Each row of a before or after table is a point. One or more steps were done to the points. Then noise was added and the rows were shuffled. The steps act on columns, c1 being the first. Write out the steps. A step turns or swaps two columns, mirrors them in a line or flattens them onto one, adds a multiple of one to another, or multiplies or shifts one. Angles are multiples of 10 degrees, from the lower column toward the higher: turns from -170 to 170, lines from 10 to 170 but not 90. Use the fewest steps. Two steps may share a column if one is a turn and the other turns, adds or multiplies; they go together, in the order done. Otherwise the lowest column goes first.

Before (13 x 2):
[[ -4.4  -0.1]
 [  2.1  -4.0]
 [ -5.4   3.4]
 [  4.8   4.1]
 [  3.0   0.9]
 [ -3.6  -1.5]
 [ -2.8   1.6]
 [ -4.3  -0.5]
 [  0.9  -9.7]
 [ -1.5   2.8]
 [ -1.5   3.3]
 [ -5.5   2.9]
 [ -3.1 -10.7]]
After, 13 rows:
[[ -0.1 -24.3]
 [ -0.3 -26.8]
 [ -0.2   8.6]
 [  0.0   6.8]
 [  0.0 -10.4]
 [ -0.3   2.3]
 [ -0.1  -0.4]
 [  0.0  10.5]
 [  0.1  -1.2]
 [ -0.1   7.5]
 [  0.3   8.1]
 [ -0.2   4.4]
 [ -0.1  -3.8]]
Steps: multiply c1 by 0; multiply c2 by 2.5

Before:
[[ 4.5  3.6 -1.2 -1.3 -0.9 -5.3  5.1 -8.4]
 [ 0.6  1.3 12.3 -1.7 -0.2  2.3  6.1 -1.2]
 [ 1.0  0.4  1.6  3.6 -5.2 -1.9  3.0 -7.9]
 [ 8.5  7.0 -2.1  6.5 -5.6 -1.8  1.3  8.0]
 [ 7.4  6.1 -1.8  2.0 -0.5  3.1 -4.8 -5.0]
 [ 1.4 -3.9  3.0  0.5  0.8 -8.4 -0.9 -4.0]
 [-1.7 -0.1 -5.4  2.0  4.2 -1.8  1.3 -0.3]
 [ 0.8  5.2 -2.9 -4.4 -4.3  4.1  1.3 -6.1]
 [ 1.9 -7.0  0.9 -0.4  1.3  9.2 -0.6 -2.5]]
After:
[[ -1.8  -0.4  -5.3   3.0   4.4  -2.3   2.7  -0.3]
 [  1.6  -3.9   3.2   0.4   0.4 -10.8  -1.9  -4.3]
 [  4.8   3.7  -1.6  -1.6  -0.7  -6.7  10.3  -8.5]
 [  0.8   0.6   1.6   2.5  -5.6  -2.5   5.9  -8.0]
 [  1.9  -7.0   1.1  -0.5   0.8  12.0  -1.6  -2.8]
 [  0.5   1.2  12.4  -2.1   0.2   3.2  11.8  -1.5]
 [  8.7   7.1  -2.1   5.6  -6.8  -2.3   2.7   7.7]
 [  0.2   5.1  -2.8  -4.4  -3.3   5.5   2.5  -6.6]
 [  7.1   6.2  -2.0   2.1  -0.5   4.3  -9.3  -4.7]]
Steps: turn c4 and c5 by -10 degrees; multiply c6 by 1.3; multiply c7 by 2

Before, 14 rows:
[[-5.7  4.7 -5.4 -4.5  2.1 -0.3 -4.6  5.4  3.7 -4.4  2.3  0.2 -1.7 -4.7]
 [ 3.2 -1.0 -3.5  2.0  3.7  0.0  5.8  2.5  4.3  3.3 -6.3  3.6  5.5  1.2]
 [-8.1 -0.2  5.1  4.5  3.6 -1.0  6.9 -3.6  1.5 -7.3  1.0 -6.6  6.8  3.0]
 [ 1.9 -4.0 -3.7 -0.7  3.2 -1.3  2.9 -4.2  2.8 -3.7 -3.6 -6.3 -0.9  2.1]
 [ 1.5  7.1 -7.0  7.2 -4.2 -1.4 -4.3 -5.2  5.8 -8.0  2.0 -1.7  5.0 -6.2]
 [-1.4  6.1 -2.7 -1.1 -1.7  7.9  5.9 -4.1 -5.9  0.0  1.9  4.9 -5.3 -8.4]
 [-5.4  3.3 -4.6  2.1  3.1 -2.6 -4.7  6.0 -3.9 -3.8  0.4 -5.7 -0.3  1.9]
 [-5.1  6.3 -5.5 -4.3  4.6  5.0 -3.6  5.5  5.3  1.7 -6.6 -2.9  0.5  0.0]
 [-0.4  0.7  7.6  3.7  1.8 -0.8 -1.8  0.0 -5.0 -6.8 -1.7  0.3 -1.1  4.2]
 [-6.3 -5.2 -1.6 -3.2 -3.5  1.3  7.2  0.9  6.5  4.3  0.6 -4.9 -4.7  2.3]
 [-3.6 -7.2  2.4  1.5 -2.2  5.7  4.3 -0.9 -3.1 -5.8 -4.7  2.7 -3.0  1.2]
 [-2.5 -5.7 -5.2 -0.5  3.1  2.0  1.3 -5.1 -0.7  4.6  4.3  0.0 -4.8  3.8]
 [-3.9 -5.5 -3.2 -1.7  0.7 -0.8 -4.1  3.2  3.9  4.7 -2.9 -2.7 -2.8 -4.6]
 [ 4.4  3.6 -0.3  1.6 -1.8  9.6  0.2  5.7  2.7 -4.1 -1.3  2.7  4.1 -8.5]]
After, 14 rows:
[[  1.2   6.5  -5.3  -4.3   4.5  -6.2  -3.1   3.2   4.8   3.0  -7.2  -5.1
    0.6   0.2]
 [  5.9   2.9  -4.6   2.2   3.1  -0.5  -4.4   2.1  -3.9  -5.8   0.2  -8.4
   -0.6   1.9]
 [  4.9   4.6  -5.8  -3.9   2.6  -2.4  -4.6   5.0   3.8  -7.4   2.3  -2.6
   -1.3  -5.0]
 [ -3.0   6.3  -3.2  -1.2  -1.7  -7.2   5.6  -1.1  -5.5   0.2   2.2   6.1
   -5.6  -8.1]
 [ -0.9   7.3  -6.6   7.2  -3.9   1.7  -4.5  -5.4   5.2 -12.7   2.3   1.3
    4.9  -5.7]
 [  1.1  -6.0  -4.9  -0.4   2.7  -3.0   2.0  -4.3  -1.0   7.1   3.6   2.7
   -4.5   3.9]
 [  7.8  -0.3   5.3   4.3   3.3  -3.1   7.0  -6.7   1.1 -11.4   1.1  -3.6
    7.3   3.1]
 [ -0.9  -3.8  -3.6  -0.2   3.2   2.5   2.9  -6.5   2.7  -5.6  -4.2  -2.8
   -1.3   2.7]
 [ -2.9  -0.6  -3.4   2.3   3.8   1.6   5.3   3.6   4.3   5.6  -5.0   2.3
    5.6   1.4]
 [  0.6  -0.2   7.4   3.7   2.0   1.1  -2.0  -0.2  -4.7 -11.2  -2.2   0.2
   -1.0   4.0]
 [  4.2  -5.8  -3.4  -1.7   0.5  -0.9  -4.6   2.0   3.6   7.8  -3.0  -4.2
   -2.8  -4.4]
 [ -9.1   4.1  -0.5   1.8  -1.7  -6.3   0.4   5.8   2.6  -6.9  -2.0  -0.2
    3.8  -8.6]
 [  0.4  -7.3   1.8   1.4  -2.2  -7.2   4.3   1.1  -3.4  -9.5  -4.4   2.4
   -3.1   1.0]
 [  4.8  -5.4  -1.7  -2.9  -3.8  -3.9   7.6  -1.4   6.5   6.7   0.4  -4.7
   -4.9   2.2]]
Steps: turn c1 and c6 by 150 degrees; turn c8 and c12 by -30 degrees; multiply c10 by 1.6

Before, 10 rows:
[[  3.1   0.7  -2.6  -0.9  -4.6  -3.6  -0.3  -6.5   3.1  -3.2  -0.2  -7.1
    6.1  -0.4   0.7   1.1   0.1   4.1   7.5  -3.5  -5.2   1.5   1.4  -2.4]
 [  6.8   0.6  -4.2  -2.7  -4.5  -2.7  -1.3  -3.7  -0.1  -5.4   0.3   1.7
    5.5  -1.4  -4.4   3.0   1.4  -0.2   9.7   0.5  -1.0  -0.4   1.0   2.9]
 [ -0.2   2.3  -8.3   3.2  -3.0  -3.3   1.5  14.9   8.3  -3.2  -3.5   6.8
   -2.9   2.2  -0.5  -2.4   2.4  -3.8  -6.2  -8.7  -6.7  -6.0   3.6  -0.9]
 [  3.4  -5.9  -4.0   0.2  -8.9   0.2  -1.5  -2.2  -1.1  -5.6   0.2  -4.7
    0.6  -2.5   0.4   1.4  -3.2   2.5   6.5   3.1   0.3   1.9   1.6   0.1]
 [  3.1   1.7   3.0   1.1   9.1  -4.4   2.7   8.0   1.2   7.6   6.6   4.1
    2.5   5.5   0.6  -4.3   2.2   1.5   1.6   1.1   1.2  -3.4   3.2  -7.0]
 [  2.1   3.8   7.4   2.0   9.2   0.7   8.1   4.0   4.8   2.1   5.5   3.7
    0.6   2.2   1.4  -3.2   0.0   2.7   2.9  -4.3   4.0  -0.3  -2.1  -1.2]
 [ -1.6   5.2  -4.5  -4.6   0.0   1.8   1.3   8.0  10.1  -0.6  -0.4   2.9
    3.9  -1.9   5.7   2.1   1.8  -3.2  -2.6  -1.5  -2.4  -5.2   4.2  -1.4]
 [  2.0  -1.9  -4.9  -1.2  -3.2  -4.2   0.1   0.2   7.0  -7.8  -3.7  -5.2
    3.9   0.6  -2.7   5.3   2.0   0.2   6.2   2.6   0.9  -3.7  -2.3  -3.6]
 [  1.4  -1.9   9.4  -1.9  10.8  -0.9   5.0   4.9   6.4  13.0  10.6   0.3
    0.6   4.5  -4.1  -3.0   2.6  -3.6   1.2  -2.3   1.1  -3.6  -1.3  -1.4]
 [  4.3  -0.5 -10.3   4.9 -12.0   0.1  -3.7  -2.6   0.9  -6.2   5.2  -3.2
    1.0  -2.6  -2.8   6.3   4.1   2.7   8.0  -1.9  -0.8  -6.3  -1.5  -3.5]]
After, 10 rows:
[[ 7.0  0.7 -4.2 -2.6 -1.8 -2.6 -1.0 -3.6  0.0 -5.4  0.3  1.8  6.9 -4.1
  -1.8  3.1  1.3  1.5  9.8  0.6 -1.0 -0.4  1.1  2.9]
 [ 2.0  3.4  7.4  2.0  2.0  0.6  8.0  4.2  5.0  2.2  5.3  3.8 -0.5  9.4
   2.2 -3.3  0.3 -3.3  3.0 -4.1  4.0 -0.6 -2.1 -1.5]
 [ 1.6 -2.1  9.4 -1.7  9.0 -0.8  5.1  4.9  6.5 12.9 10.4  0.4  2.6  8.3
  -5.1 -2.9  2.5 -2.2  1.1 -2.4  0.7 -3.9 -0.9 -1.6]
 [-0.3  2.4 -8.4  3.2  3.2 -3.2  1.2 14.7  8.3 -3.2 -3.4  7.3 -2.3 -4.0
  -3.2 -2.4  2.3 -0.3 -6.6 -8.7 -6.5 -6.0  3.4 -0.9]
 [ 3.0  0.9 -2.5 -0.9 -5.2 -3.5 -0.3 -6.4  3.4 -3.0 -0.2 -7.2  4.9 -3.1
   5.7  1.4 -0.1 -1.9  7.3 -3.5 -5.2  1.2  1.4 -2.4]
 [ 4.1 -0.3 -9.9  4.6 -7.7  0.2 -4.0 -2.4  0.7 -6.3  5.5 -3.1  2.3 -9.7
  -2.9  6.2  4.1  0.8  8.0 -1.8 -0.8 -6.3 -1.3 -3.7]
 [ 3.2  1.7  3.1  1.2  4.3 -4.2  2.6  8.2  1.2  7.7  6.4  4.1  2.0  8.3
   3.0 -4.2  2.3 -5.4  1.7  1.1  1.1 -3.3  3.3 -6.9]
 [ 3.3 -5.9 -4.0  0.5 -5.9  0.5 -1.5 -2.0 -1.1 -5.6  0.1 -4.8  0.4 -7.3
   1.0  1.4 -3.2  1.2  6.3  3.2  0.4  2.1  1.8  0.4]
 [ 2.0 -2.0 -5.0 -1.0 -0.8 -3.9  0.0  0.0  7.3 -7.7 -3.5 -5.2  4.7 -2.9
  -0.7  5.3  2.1 -0.8  6.2  2.5  1.2 -3.6 -2.5 -3.6]
 [-2.0  5.3 -4.3 -4.4  1.5  1.7  1.3  7.8 10.0 -0.6 -0.3  2.8  0.5 -0.6
  11.2  2.3  1.8  3.1 -2.5 -1.4 -2.3 -5.2  4.1 -1.6]]
Steps: turn c14 and c18 by -120 degrees; turn c5 and c14 by 70 degrees; turn c13 and c15 by 30 degrees; multiply c15 by 1.6
